Each row is a point. A path goes straight from each point to the next, and from the last back to the first. The post is the endless flat space through its rows: a point in 2 columns, a line in 3, a plane in 4, and so on, so that a path can go around it. Count how often the path circles the post. Going back the other way cancels.

Post:
[[  0 -12]]
Path, 14 rows:
[[ 55  59]
 [ 88 -31]
 [  3 -92]
 [-27 -23]
 [-22 -33]
 [-10 -38]
 [-83 -15]
 [-25  62]
 [ 21  18]
 [ 63 -22]
 [  9  28]
 [-28  35]
 [-40 -18]
 [-24  50]]
Times around: 1

Post (5 x 6):
[[-23  39  10 -29   2  41]
 [ 14 -40  68  22  49   4]
 [ -8  41 -35  -5  18  64]
 [ 32  41 -31 -10 -18 -49]
 [ 58   3  -4 -37  32 -59]]
Path:
[[  4 -24 -43 -30  -5 -10]
 [ 38 -14   2 -37  -7 -23]
 [ 70 -17  -1  13  44   4]
 [ 52  33   0  24  55  -7]
 [ 22   0  71  -2  10 -82]
 [-23   0 -29   0  50  34]
 [  8 -13 -33 -45  71   4]
 [ 28  -9   7  33  59 -71]
 [  2  30  55  25  25   6]
 [ 28  -7  95  27  28  26]
 [ 59 -13   2  -3  39  68]
 [ 18  -9 -32 -38   9  55]
 [ 42  18  13 -69  24  36]
 [ -5  85 -21  54 -32  23]
 [ 25  24  18 -71  70  -7]
 [-24  42 -12   8 -23 -32]]
Times around: 1
